Every row gives one point. To make a cloud, some directions were put in groups of two or more. Within a group, all points are equally far from the middle, so they leave a hole (a ring in 2 directions, a hollow ball in 3). The other directions are filled evenly. Then the cloud was stretched, turned, moved and blurred a little. Count the holes, and give their numbers of directions, smallest first.

Cloud (20 x 3)
[[-0.28  0.04 -0.46]
 [ 0.37  0.25 -0.30]
 [-0.19 -0.67 -0.34]
 [ 0.43  0.36  0.22]
 [ 0.16 -0.65 -0.40]
 [-0.13  0.42  0.31]
 [-0.14  0.40  0.34]
 [ 0.55  0.09  0.18]
 [ 0.01 -0.52 -0.60]
 [ 0.45  0.32  0.24]
 [ 0.52  0.20 -0.12]
 [ 0.48 -0.38 -0.19]
 [-0.02  0.01 -0.59]
 [ 0.23 -0.11 -0.59]
 [ 0.42 -0.41 -0.36]
 [ 0.49 -0.36 -0.20]
 [-0.33  0.20 -0.26]
 [-0.40  0.14  0.22]
 [ 0.02 -0.21  0.48]
 [-0.31 -0.49  0.12]]
Holes: 1 (3)

Cloud (26 x 4)
[[-0.36  0.00  0.42  0.12]
 [ 0.10  0.56  0.28  0.73]
 [-0.32 -0.23 -0.57 -0.43]
 [ 0.62  0.18  0.43 -0.29]
 [ 0.01 -0.41 -0.07 -0.02]
 [-0.10 -0.31  0.54 -0.09]
 [-0.27 -0.18 -0.16 -0.31]
 [-0.44  0.51  0.37  0.18]
 [-0.11  0.44  0.60  0.24]
 [ 0.30  0.09 -0.24  0.11]
 [ 0.50 -0.64  0.05 -0.47]
 [-0.29 -0.21 -0.54 -0.63]
 [-0.02  0.39  0.94  0.14]
 [ 0.57  0.50 -0.03  0.11]
 [-0.45 -0.15  0.22  0.11]
 [ 0.43 -0.36  0.33  0.22]
 [-0.52  0.44  0.18 -0.12]
 [-0.04  0.19  0.53 -0.22]
 [ 0.22 -0.32  0.12  0.11]
 [-0.15 -0.02 -0.10 -0.33]
 [ 0.49 -0.25  0.52  0.09]
 [ 0.20  0.50  0.32  0.55]
 [-0.73  0.17  0.06  0.07]
 [-0.62  0.04  0.14  0.02]
 [ 0.09  0.61 -0.28  0.16]
 [-0.16  0.15  0.23 -0.26]]
Holes: 0

Cloud (46 x 6)
[[-0.47 -0.14 -0.26 -0.37 -0.14 -0.08]
 [ 0.39 -0.30  0.08  0.15 -0.13  0.10]
 [ 0.39  0.04 -0.50  0.44 -0.07 -0.24]
 [ 0.50 -0.27 -0.50  0.14 -0.11  0.63]
 [-0.56  0.53  0.26 -1.02  0.01  0.05]
 [-0.46 -0.44 -0.33 -0.05 -0.50  0.53]
 [-0.11 -0.43  0.18 -0.28 -0.42  0.61]
 [-0.18  0.26  0.00  0.01 -0.81  0.63]
 [-0.50  0.55  0.37  0.40 -0.09 -0.33]
 [-0.16  0.88 -0.02 -0.04  0.21 -0.31]
 [-0.20 -0.23  0.29 -0.18  0.11 -0.02]
 [-0.21  1.05  0.15 -0.26 -0.20  0.25]
 [-0.24  0.05  0.32 -0.44  0.30 -0.35]
 [-0.41  0.33  0.31 -0.68 -0.23 -0.42]
 [-0.82  0.11  0.14 -0.52  0.15 -0.17]
 [-0.22 -0.55 -0.42 -0.25  0.14  0.26]
 [-0.28  0.67  0.20 -0.11  0.48  0.10]
 [-0.58 -0.25  0.24  0.16 -0.64  0.10]
 [-0.56  0.07 -0.01 -0.22 -0.19 -0.36]
 [ 0.03 -0.14  0.14 -0.61 -0.20 -0.04]
 [-0.01  0.56 -0.47 -0.30 -0.16 -0.31]
 [-0.14 -0.17 -0.36 -0.04  0.68 -0.30]
 [-0.14  0.36 -0.21  0.36  0.10 -0.63]
 [-0.21 -0.15  0.49 -0.38 -0.71  0.07]
 [-0.28 -0.06  0.63 -0.47 -0.50  0.17]
 [-0.61 -0.18  0.14  0.11 -0.38 -0.29]
 [ 0.18  0.55  0.11 -0.22  0.31 -0.17]
 [ 0.36  0.19 -0.57  0.29  0.11 -0.28]
 [-0.54 -0.49  0.00 -0.01 -0.48  0.38]
 [ 0.05  0.16  0.35  0.11  0.15 -0.14]
 [-0.15  0.59  0.19  0.00  0.31  0.10]
 [ 0.05  0.10  0.35  0.70 -0.58 -0.11]
 [ 0.21  0.54 -0.55 -0.02 -0.02 -0.12]
 [-0.35 -0.76  0.08  0.17 -0.12  0.33]
 [ 0.03 -0.04  0.14 -0.41  0.10  0.03]
 [-0.06  0.46 -0.12  0.31  0.12 -0.50]
 [ 0.12  0.73  0.10 -0.15  0.24 -0.14]
 [-0.36 -0.38  0.52 -0.05 -0.21  0.27]
 [-0.55 -0.58  0.35  0.10 -0.16  0.52]
 [-0.25 -0.17 -0.15 -0.12  0.56 -0.22]
 [-0.06  0.31  0.10  0.37 -0.57  0.32]
 [-0.04  0.27  0.22  0.33  0.23 -0.24]
 [-0.49  0.25  0.48 -0.68  0.17 -0.10]
 [-0.50  0.44  0.29 -0.44 -0.40 -0.14]
 [ 0.13  0.61 -0.25  0.04  0.06  0.08]
 [-0.04 -0.34  0.09 -0.38 -0.58  0.06]]
Holes: 1 (2)

Cloud (74 x 8)
[[-0.69  0.92 -0.21  0.12  0.10  0.45  0.00  0.43]
 [-0.48  0.24 -0.16 -0.39  0.84  0.15  0.31 -0.13]
 [-0.03  0.27  0.72  0.41 -0.55 -0.45 -0.21 -0.20]
 [-0.10  0.09  0.18 -0.14  0.04 -0.74  0.08 -0.12]
 [-0.05  0.10  0.78 -0.52 -0.65  0.03 -0.09  0.04]
 [-0.72 -0.06  0.33  0.37 -0.45 -0.41 -0.25  0.40]
 [ 0.29  0.30  0.10 -0.11 -0.21  0.29  0.12 -0.14]
 [ 0.08  0.17 -0.29  0.07 -0.30  0.13 -0.04 -0.08]
 [-0.42 -0.27  0.16  0.29 -0.36 -0.34  0.25 -0.19]
 [-0.66  0.72  0.47  0.47  0.22  0.20  0.00 -0.20]
 [ 0.16  0.15 -0.05 -0.56 -0.05  0.20 -0.19  0.09]
 [-0.24 -0.18  0.31  0.54 -0.39 -0.28 -0.12 -0.32]
 [ 0.51 -0.64 -0.02 -0.33  0.25 -0.06 -0.12 -0.33]
 [ 0.33 -0.30  0.15 -0.67  0.26  0.35  0.06  0.14]
 [ 0.24 -0.13  0.77 -0.14 -0.18 -0.37  0.02  0.23]
 [ 0.09  0.10  0.22  0.26 -0.01 -0.39 -0.11 -0.32]
 [ 0.11  0.27  0.01 -1.00 -0.38  0.29  0.11  0.30]
 [ 0.06 -0.17  0.09 -0.14  0.49  0.14 -0.19 -0.19]
 [ 0.70 -0.40  0.45 -0.06  0.08 -0.29  0.01 -0.33]
 [-0.22  0.51  0.40  0.37 -0.20 -0.10  0.46 -0.42]
 [ 0.81 -0.33  0.07 -0.37  0.03 -0.36  0.16  0.22]
 [ 0.31  0.24  0.58  0.33  0.06  0.32 -0.16 -0.08]
 [ 0.30 -0.30  0.92 -0.06 -0.16 -0.63  0.16  0.05]
 [-0.12  0.46  0.14  0.52 -0.54 -0.50 -0.36 -0.35]
 [ 0.13 -0.03  0.27 -0.34 -0.49 -0.11 -0.04 -0.50]
 [ 0.18 -0.26  0.52 -0.42  0.03 -0.70  0.07 -0.42]
 [-0.35  0.21  0.36  0.27  0.31 -0.45 -0.30  0.02]
 [ 0.47 -0.31  0.81 -0.68 -0.08 -0.40  0.26  0.19]
 [-0.27  0.38  0.18 -0.41 -0.02  0.18  0.05  0.29]
 [ 0.31 -0.32  0.50 -0.38  0.25  0.36 -0.25 -0.08]
 [-0.04 -0.34  0.26 -0.23  0.14  0.17  0.31  0.73]
 [-0.63  0.58  0.39  0.29  0.07  0.35 -0.08 -0.10]
 [-0.33 -0.28  0.66 -0.27 -0.30  0.07  0.32 -0.03]
 [ 0.84 -0.59  0.52  0.10 -0.36 -0.05 -0.11  0.50]
 [ 0.37 -0.01  0.31 -0.16 -0.11 -0.21  0.32 -0.84]
 [ 0.35 -0.65  0.35 -0.45 -0.08  0.02 -0.12 -0.07]
 [ 0.28  0.20 -0.17  0.08 -0.29 -0.51  0.01  0.23]
 [-0.03  0.04  0.28 -0.66 -0.25  0.41 -0.47  0.25]
 [-0.28 -0.14  0.43  0.30  0.44 -0.28 -0.11  0.25]
 [-0.47 -0.14  0.00 -0.56  0.02  0.34  0.09  0.00]
 [ 0.23 -0.05 -0.26 -0.76  0.45 -0.46 -0.22  0.11]
 [-0.39  0.72  0.11  0.39  0.39  0.11  0.28 -0.25]
 [ 0.41 -0.23  0.62  0.71 -0.17  0.47  0.24 -0.38]
 [ 0.32  0.63  0.24 -0.11 -0.19 -0.11  0.21  0.37]
 [ 0.26 -0.17  0.07  0.17  0.27  0.14 -0.15  0.74]
 [ 0.13 -0.54  0.04 -0.16 -0.22 -0.45  0.16 -0.70]
 [-0.35  0.00  0.18 -0.23  0.36 -0.46  0.37 -0.22]
 [-0.51  0.41 -0.23 -0.59 -0.44  0.12  0.12  0.30]
 [-0.64  0.11 -0.24  0.75 -0.44  0.29  0.16  0.05]
 [-0.74  0.75  0.04  0.08  0.07 -0.27 -0.15 -0.52]
 [-0.34 -0.12 -0.60  0.45 -0.22 -0.08  0.17  0.06]
 [-0.42  0.31  0.47  0.13 -0.03 -0.08 -0.03 -0.12]
 [-0.19  0.07  0.28 -0.09  0.46 -0.21  0.04  0.11]
 [ 0.69 -0.68  0.74  0.26 -0.01  0.00 -0.14 -0.07]
 [-0.46  0.04 -0.07  0.36 -0.04  0.51  0.07  0.16]
 [ 0.05  0.03  0.42 -0.78 -0.65  0.16 -0.41  0.13]
 [-0.29 -0.32 -0.05  0.11 -0.04  0.14  0.02  0.36]
 [ 0.24  0.42 -0.22 -0.04 -0.09  0.06 -0.43  0.05]
 [-0.23  0.03  0.35 -0.17  0.03 -0.51  0.68  0.06]
 [-0.32 -0.06  0.28 -0.04 -0.09  0.50 -0.70 -0.07]
 [ 0.89 -0.12 -0.05 -0.50  0.14 -0.44 -0.03  0.20]
 [-0.06  0.28  0.23  0.54  0.10  0.09 -0.51 -0.20]
 [ 0.03  0.19 -0.21 -0.18 -0.30  0.81 -0.10  0.16]
 [ 0.04  0.00  0.52 -0.71 -0.46  0.03  0.50  0.23]
 [ 0.28  0.24  0.18  0.00  0.36 -0.04 -0.17  0.39]
 [-0.52  0.26  0.05 -0.02 -0.61  0.67  0.14  0.37]
 [-0.12  0.35 -0.07 -0.54 -0.24  0.59 -0.01  0.30]
 [-0.20  0.76 -0.39  0.25  0.13  0.30  0.18 -0.14]
 [-0.61  0.37  0.04  0.51 -0.60  0.04 -0.16 -0.01]
 [-0.81  0.06 -0.04  0.08 -0.44 -0.01  0.16  0.23]
 [ 1.11 -0.35  0.55  0.07  0.32 -0.03  0.50  0.13]
 [ 0.73 -0.49  0.62 -0.08  0.26 -0.01 -0.45 -0.12]
 [ 0.17  0.15  0.93 -0.29 -0.15  0.04  0.40  0.03]
 [-0.35  0.40  0.23  0.25  0.59 -0.21  0.21 -0.34]]
Holes: 0

Cloud (91 x 9)
[[ 0.35 -0.27  0.22 -0.02  0.54 -0.28 -0.25 -0.38  0.39]
 [-0.12  0.20  0.08  0.81  0.01 -0.40 -0.15 -0.08  0.02]
 [ 0.89  0.31 -0.23  0.31 -0.17 -0.05  0.04 -0.25 -0.36]
 [ 0.06  0.01  0.08  0.06 -0.36 -0.13 -0.12 -0.22 -0.82]
 [ 0.49 -0.50  0.04  0.71 -0.42 -0.26 -0.06 -0.36  0.28]
 [ 0.73  0.22  0.41  0.54  0.50 -0.28  0.14 -0.31  0.00]
 [ 0.27 -0.12  0.05  0.11  0.15 -0.83  0.13 -0.56  0.32]
 [ 0.64  0.04  0.33  0.26  0.22 -0.48 -0.02 -0.44 -0.33]
 [-0.08  0.73  0.21 -0.41  0.37  0.16 -0.04 -0.40 -0.12]
 [ 0.74 -0.06 -0.29  0.20  0.16 -0.12 -0.23  0.31 -0.06]
 [-0.13  0.61  0.19 -0.43  0.33 -0.10 -0.17 -0.43 -0.26]
 [ 0.19 -0.71  0.08  0.23 -0.49  0.10  0.23  0.06  0.54]
 [-0.24 -0.02  0.01 -0.93  0.05  0.01  0.36 -0.16 -0.11]
 [ 0.12 -0.22 -0.26  0.29 -0.35  0.37 -0.45  0.21 -0.34]
 [ 0.61  0.16 -0.24 -0.16  0.23  0.20 -0.03 -0.51  0.06]
 [-0.18  0.40  0.34 -0.24 -0.02  0.30 -0.38 -0.53  0.45]
 [-0.14  0.35  0.05  0.70  0.21  0.37 -0.07 -0.13  0.24]
 [ 0.42 -0.46  0.29 -0.64  0.04 -0.10  0.10 -0.46  0.28]
 [-0.18  0.40  0.15  0.22  0.45  0.04 -0.12  0.12 -0.27]
 [-0.24 -0.10  0.09  0.21 -0.14 -0.25 -0.40  0.13  0.59]
 [ 0.32 -0.17  0.09 -0.03 -0.68  0.46  0.41 -0.20 -0.08]
 [ 0.81 -0.10 -0.23  0.44 -0.31 -0.16 -0.14 -0.31  0.13]
 [ 0.81 -0.04 -0.17  0.26  0.69 -0.30 -0.20 -0.65 -0.07]
 [ 0.24 -0.23 -0.02  0.35  0.06 -0.36  0.11 -0.90 -0.32]
 [ 0.14  0.71 -0.06 -0.10 -0.40  0.03 -0.33 -0.44 -0.72]
 [ 0.35 -0.69 -0.17  0.44  0.10 -0.43 -0.28 -0.40  0.03]
 [ 0.31 -0.20  0.22 -0.54 -0.67  0.19 -0.08 -0.58 -0.07]
 [-0.25  0.53  0.16 -0.22  0.01  0.44 -0.51 -0.18 -0.14]
 [-0.59  0.11  0.53 -0.13 -0.52  0.02  0.31 -0.22  0.34]
 [-0.39 -0.07  0.21 -0.48 -0.15  0.12  0.24 -0.66 -0.24]
 [ 0.70 -0.18  0.35  0.56  0.18 -0.48  0.01  0.15  0.23]
 [ 0.23  0.04 -0.30 -0.09 -0.41  0.52  0.03 -0.43 -0.30]
 [-0.57  0.14  0.25 -0.91 -0.08 -0.01 -0.12 -0.22 -0.08]
 [ 0.43 -0.56 -0.22  0.95 -0.36 -0.06 -0.29 -0.38  0.05]
 [ 0.40 -0.49  0.61  0.13 -0.23 -0.28  0.32 -0.19  0.58]
 [ 0.33  0.09 -0.36  0.39  0.22  0.41 -0.14 -0.70 -0.50]
 [-0.71  0.16  0.39 -0.45 -0.79  0.39  0.10  0.04 -0.14]
 [ 0.48 -0.25  0.17  0.20 -0.10 -0.28  0.45 -0.21 -0.41]
 [ 0.02  0.73  0.28  0.27 -0.18 -0.55 -0.24  0.30  0.10]
 [ 0.59 -0.40 -0.12  0.58 -0.44  0.15 -0.20  0.49 -0.39]
 [ 0.28  0.33 -0.51  0.13  0.40 -0.32 -0.42 -0.49  0.21]
 [ 0.35 -0.26  0.26  0.87 -0.15 -0.25 -0.01 -0.44 -0.20]
 [-0.42  0.68  0.26 -0.17 -0.08  0.30 -0.17 -0.13  0.53]
 [ 0.03 -0.48  0.19  0.26 -0.52 -0.40  0.10  0.01  0.36]
 [ 0.56 -0.09 -0.06  0.07 -0.51 -0.10 -0.14 -0.59 -0.39]
 [-0.02  0.38  0.70 -0.40 -0.11 -0.20  0.43 -0.16  0.16]
 [-0.44  0.22  0.11 -0.58  0.24  0.09 -0.13 -0.29  0.13]
 [-0.30  0.34  0.84 -0.35 -0.19 -0.10  0.27  0.13  0.31]
 [ 0.20  0.24  0.56 -0.05  0.13 -0.41 -0.30 -0.22 -0.33]
 [ 0.31 -0.45 -0.39  0.11 -0.29 -0.28 -0.07 -0.33  0.44]
 [-0.51  1.00  0.28 -0.50 -0.17  0.29 -0.07 -0.21 -0.03]
 [ 0.13  0.23  0.04 -0.06 -0.60  0.21  0.03 -0.44 -0.64]
 [ 0.38  0.17  0.19 -0.21  0.15  0.50  0.25 -0.39 -0.34]
 [-0.29  0.53 -0.07  0.18 -0.50  0.08 -0.68 -0.29 -0.15]
 [-0.40  0.20  0.16 -0.36 -0.07 -0.43 -0.02  0.17  0.69]
 [ 0.08  0.63  0.13  0.14  0.37 -0.32 -0.84  0.22  0.04]
 [-0.48  0.27  0.24 -0.43 -0.64  0.09  0.32  0.19 -0.39]
 [ 0.38 -0.42  0.11 -0.20 -0.84  0.53  0.00 -0.22 -0.18]
 [ 0.62 -0.28  0.18  0.10 -0.07  0.23  0.36  0.09 -0.32]
 [ 0.21 -0.58  0.04  0.53 -0.48 -0.04  0.22 -0.28 -0.03]
 [ 0.20  0.10  0.33  0.07 -0.46 -0.40  0.01 -0.58 -0.02]
 [ 0.02 -0.23  0.23 -0.22 -0.17 -0.80  0.28 -0.30  0.06]
 [ 0.42 -0.28 -0.18 -0.03  0.06 -0.49 -0.41 -0.25  0.05]
 [-0.63  0.68  0.17 -0.30 -0.33  0.07 -0.28 -0.35 -0.33]
 [-0.03  0.01 -0.13  0.49 -0.39  0.12 -0.86  0.29  0.16]
 [-0.14  0.35  0.74 -0.52 -0.65 -0.42  0.11 -0.05  0.14]
 [-0.37  0.87 -0.05  0.01  0.39  0.13 -0.13 -0.13  0.11]
 [ 0.00  0.24  0.05 -0.39  0.05 -0.17 -0.29 -0.23 -0.65]
 [ 0.47 -0.21  0.15 -0.31 -0.23  0.41  0.13 -0.91  0.04]
 [-0.13  0.10  0.07  0.64  0.01  0.14 -0.09 -0.29 -0.37]
 [ 0.53 -0.31  0.11 -0.14  0.47 -0.09  0.46 -0.26 -0.14]
 [ 0.10  0.65  0.53  0.07 -0.26 -0.16 -0.04  0.04 -0.45]
 [-0.20  0.48 -0.12  0.52 -0.12  0.42 -0.47  0.05 -0.24]
 [-0.29 -0.17  0.81 -0.35 -0.19 -0.26  0.17 -0.51  0.27]
 [ 0.30  0.24  0.35 -0.36  0.17 -0.09  0.65 -0.14  0.12]
 [-0.01 -0.04  0.58  0.48  0.11 -0.20  0.20 -0.45  0.25]
 [ 0.12 -0.50  0.04 -0.49 -0.39 -0.36  0.45 -0.67 -0.20]
 [ 0.10  0.01 -0.17 -0.20 -0.99  0.29 -0.11  0.12 -0.46]
 [ 0.10  0.60 -0.06  0.17  0.31 -0.25 -0.12  0.29  0.35]
 [-0.38  0.90  0.58 -0.68 -0.07  0.13 -0.09  0.02 -0.06]
 [ 0.20 -0.75  0.09  0.17 -0.05 -0.37 -0.18  0.17  0.00]
 [ 0.04  0.56  0.44 -0.06  0.01  0.03 -0.57 -0.30 -0.40]
 [ 0.51 -0.05  0.24 -0.47  0.17  0.14  0.30 -0.26 -0.24]
 [ 0.29  0.16  0.48 -0.11 -0.32 -0.06  0.42 -0.47 -0.19]
 [ 0.35 -0.08  0.05  0.21  0.01 -0.10  0.17  0.51 -0.02]
 [ 0.26  0.24  0.38  0.26 -0.06  0.13 -0.07  0.24 -0.77]
 [ 0.48  0.13  0.06 -0.22 -0.19 -0.39 -0.06  0.43  0.14]
 [-0.01 -0.54  0.12 -0.16  0.15 -0.53  0.14 -0.20  0.49]
 [-0.51  0.78  0.46 -0.88 -0.05  0.15 -0.13 -0.13 -0.10]
 [ 0.22  0.38  0.22  0.64 -0.04  0.23 -0.14  0.12  0.37]
 [-0.17  0.65 -0.48  0.54 -0.03  0.27 -0.23 -0.30 -0.06]]
Holes: 1 (6)

Cloud (97 x 9)
[[ 0.45  0.52 -0.27 -0.36  0.06 -0.16 -0.17 -0.37  0.10]
 [ 0.60  0.21  0.14 -0.27 -0.03 -0.53 -0.06  0.78  0.21]
 [ 0.42  0.37 -0.68 -0.11  0.05 -0.09  0.02 -0.24  0.47]
 [ 0.29  0.36 -0.28  0.16 -0.39  0.52  0.15 -0.05  0.08]
 [ 0.18 -0.50  0.51 -0.10  0.01 -0.08  0.52 -0.40  0.24]
 [ 0.47  0.31  0.29 -0.48  0.50  0.18 -0.09  0.04  0.46]
 [-0.10 -0.52 -0.49  0.30 -0.09 -0.23 -0.03 -0.44  0.66]
 [ 0.15 -0.21  0.25 -0.35  0.17  0.01  0.61  0.40 -0.47]
 [ 0.10  0.21  0.77 -0.05 -0.31  0.18  0.14 -0.51  0.27]
 [-0.39 -0.32 -0.22  0.22  0.07 -0.01 -0.08  0.11 -0.08]
 [ 0.20  0.16 -0.52 -0.35 -0.15 -0.33 -0.53  0.20  0.38]
 [ 0.00  0.10 -0.23  0.11 -0.17  0.64 -0.23 -0.37 -0.50]
 [ 0.07 -0.59  0.32  0.45 -0.36 -0.24 -0.04 -0.41  0.44]
 [ 0.13  0.44  0.02 -0.26 -0.05  0.44  0.22 -0.90  0.06]
 [ 0.48 -0.67 -0.34  0.07  0.36 -0.78  0.19  0.22  0.45]
 [-0.45  0.35 -0.22  0.06  0.13  0.48  0.23 -0.61 -0.42]
 [-0.48  0.38 -0.15  0.22 -0.07  0.25  0.11 -0.31  0.07]
 [-0.33  0.22 -0.22 -0.05 -0.52  0.44  0.35  0.11 -0.67]
 [ 0.13  0.31  0.29 -0.37  0.11  0.14 -0.29  0.52  0.70]
 [-0.04  0.30 -0.21  0.10 -0.39 -0.19 -0.03  0.43 -0.30]
 [ 0.46 -0.07  0.12 -0.84  0.31  0.07  0.12  0.64  0.24]
 [-0.36  0.66 -0.06 -0.36 -0.23  0.16  0.21  0.08  0.21]
 [ 0.44  0.14  0.13 -0.53 -0.10  0.02  0.25  0.81  0.36]
 [ 0.24 -0.06 -0.17  0.16  0.10  0.10  0.53  0.15  0.05]
 [-0.13  0.31  0.01 -0.28  0.21  0.50 -0.32 -0.15  0.42]
 [ 0.70 -0.47  0.10 -0.04 -0.05 -0.44  0.06  0.74  0.26]
 [-0.15  0.23  0.43 -0.46  0.39  0.34  0.28 -0.34  0.08]
 [-0.13 -0.22  0.55 -0.26 -0.13 -0.27 -0.01  0.57  0.02]
 [-0.06  0.10 -0.28 -0.56 -0.15  0.46  0.57 -0.01 -0.71]
 [ 0.13  0.04 -0.45 -0.30 -0.14 -0.64  0.14  0.65  0.57]
 [-0.41  0.58  0.24 -0.55  0.17  0.60  0.17 -0.09 -0.41]
 [ 0.58  0.13 -0.34 -0.51  0.28 -0.11 -0.37  0.40  0.10]
 [ 0.21 -0.23 -0.68 -0.53  0.24 -0.18  0.06  0.61  0.02]
 [-0.20  0.86 -0.41 -0.35  0.09  0.40  0.10 -0.13  0.04]
 [-0.22  0.09 -0.30  0.02  0.21 -0.38 -0.15  0.07  0.75]
 [ 0.24 -0.26  0.81 -0.03  0.32 -0.15  0.10 -0.02  0.00]
 [ 0.24 -0.51 -0.14 -0.60  0.41 -0.39  0.03 -0.27  0.46]
 [ 0.41 -0.41 -0.22 -0.27  0.50  0.04 -0.19 -0.25  0.04]
 [ 0.18  0.30 -0.53 -0.39 -0.54  0.18 -0.16 -0.24 -0.47]
 [-0.37 -0.20  0.22 -0.13 -0.54  0.43  0.25 -0.70 -0.77]
 [ 0.23 -0.37  0.08 -0.10 -0.49  0.42  0.52 -0.15 -0.26]
 [ 0.17  0.54 -0.31 -0.23 -0.49 -0.13 -0.07 -0.38  0.47]
 [ 0.22  0.23 -0.50 -0.25  0.24 -0.78  0.00 -0.05 -0.07]
 [-0.32 -0.35  0.08 -0.50 -0.20 -0.39  0.14  0.08 -0.07]
 [-0.39  0.13 -0.35  0.00  0.35  0.36  0.03 -0.36 -0.06]
 [-0.07 -0.07 -0.49 -0.07 -0.20  0.15 -0.44 -0.56 -0.26]
 [-0.03  0.34  0.23 -0.49 -0.22  0.38  0.64 -0.38 -0.13]
 [ 0.43 -0.25 -0.42 -0.31 -0.10  0.26 -0.21 -0.17  0.07]
 [ 0.05 -0.08  0.12  0.12 -0.59  0.41  0.49  0.11 -0.07]
 [-0.17 -0.68 -0.64  0.07 -0.02 -0.54  0.03  0.01  0.32]
 [-0.04  0.67  0.22 -0.38  0.24  0.43  0.33 -0.46 -0.18]
 [-0.38 -0.09  0.31 -0.44 -0.09  0.51  0.47 -0.38 -0.83]
 [ 0.40 -0.65  0.03 -0.57  0.21 -0.21  0.16  0.26  0.60]
 [ 0.16  0.28 -0.11 -0.39 -0.45  0.61  0.55 -0.12 -0.58]
 [ 0.00 -0.43  0.55 -0.61 -0.01 -0.32 -0.01  0.02  0.22]
 [-0.10  0.02 -0.12 -0.68 -0.03  0.37 -0.01 -0.27 -1.06]
 [ 0.06  0.71 -0.71 -0.24 -0.18 -0.08 -0.04  0.07  0.38]
 [ 0.62 -0.57 -0.02 -0.43  0.27 -0.48 -0.32  0.05  0.35]
 [-0.33 -0.03 -0.22  0.26 -0.29 -0.31  0.11 -0.46 -0.37]
 [ 0.23  0.25 -0.32  0.10 -0.34 -0.32 -0.43 -0.02  0.29]
 [ 0.13 -0.06  0.06 -0.06 -0.29  0.64  0.04 -0.74  0.44]
 [ 0.19 -0.72  0.43  0.31  0.10  0.13  0.11 -0.25  0.42]
 [ 0.22  0.06  0.14 -0.44 -0.53  0.24  0.37  0.26 -0.71]
 [-0.07  0.06  0.00  0.05  0.42 -0.28 -0.05 -0.41  0.43]
 [-0.21 -0.35 -0.15 -0.34 -0.56  0.09  0.08  0.21  0.00]
 [ 0.40  0.40  0.13 -0.59  0.36  0.60  0.13 -0.09 -0.42]
 [-0.23  0.42 -0.31  0.27 -0.04  0.49  0.15 -0.32 -0.46]
 [-0.14  0.10 -0.55  0.12 -0.52  0.60 -0.02 -0.58 -0.01]
 [ 0.08  0.14  0.22  0.19  0.03 -0.26  0.20  0.03 -0.47]
 [-0.29  0.28  0.29  0.16 -0.42  0.90  0.42 -0.46 -0.36]
 [ 0.01 -0.19  0.80 -0.55  0.26  0.47  0.08  0.00 -0.10]
 [ 0.34  0.27 -0.57 -0.57  0.06  0.29  0.39 -0.01 -0.24]
 [ 0.16 -0.04 -0.14 -0.22  0.04 -0.96  0.02  0.57  0.44]
 [ 0.22 -0.48 -0.24  0.04  0.15 -0.49  0.08 -0.73  0.33]
 [-0.12  0.25  0.21 -0.26 -0.57  0.61 -0.20 -0.11  0.35]
 [ 0.01 -0.13 -0.14 -0.03 -0.46 -0.78 -0.02  0.18  0.22]
 [ 0.40 -0.59 -0.11 -0.19  0.29 -0.92 -0.35  0.32  0.20]
 [ 0.12 -0.37 -0.15  0.40 -0.04  0.01  0.13  0.24  0.55]
 [ 0.14  0.78 -0.63 -0.33  0.11 -0.02  0.09 -0.25  0.11]
 [ 0.47  0.30  0.29 -0.57  0.11  0.48  0.12  0.45 -0.59]
 [ 0.41  0.17  0.00 -0.69  0.30  0.03  0.29 -0.11  0.51]
 [ 0.28 -0.19  0.87 -0.19  0.25  0.29  0.17 -0.25  0.30]
 [ 0.14 -0.63 -0.52 -0.22 -0.12 -0.92  0.03  0.01  0.05]
 [ 0.14  0.11  0.35 -0.04 -0.36  0.10 -0.20  0.36 -0.45]
 [ 0.41 -0.63 -0.32 -0.30 -0.11 -0.67 -0.22  0.28  0.84]
 [-0.08 -0.01 -0.04 -0.49 -0.14 -0.31  0.55 -0.20 -0.39]
 [ 0.17  0.08  0.20 -0.33 -0.21  0.27  0.40 -0.53  0.57]
 [-0.03 -0.12 -0.05 -0.53  0.14  0.61 -0.17 -0.40  0.12]
 [ 0.33  0.09  0.43  0.24  0.07  0.45  0.12 -0.07 -0.27]
 [ 0.34 -0.49  0.33 -0.16  0.35  0.37  0.19 -0.01 -0.46]
 [ 0.12 -0.04  0.05  0.46 -0.21 -0.22  0.02 -0.54  0.59]
 [-0.24  0.17 -0.48 -0.41  0.18  0.48 -0.07 -0.70 -0.02]
 [-0.15  0.04  0.56 -0.16 -0.18 -0.28 -0.10 -0.11 -0.14]
 [ 0.05 -0.80  0.26  0.34 -0.16 -0.23 -0.17  0.01  0.13]
 [-0.19  0.57 -0.61 -0.42 -0.25  0.24 -0.07  0.36 -0.18]
 [-0.11  0.24  0.25 -0.38 -0.22  0.55 -0.01  0.33 -0.90]
 [-0.49  0.26 -0.63  0.05 -0.49  0.03 -0.01 -0.20 -0.06]]
Holes: 1 (9)
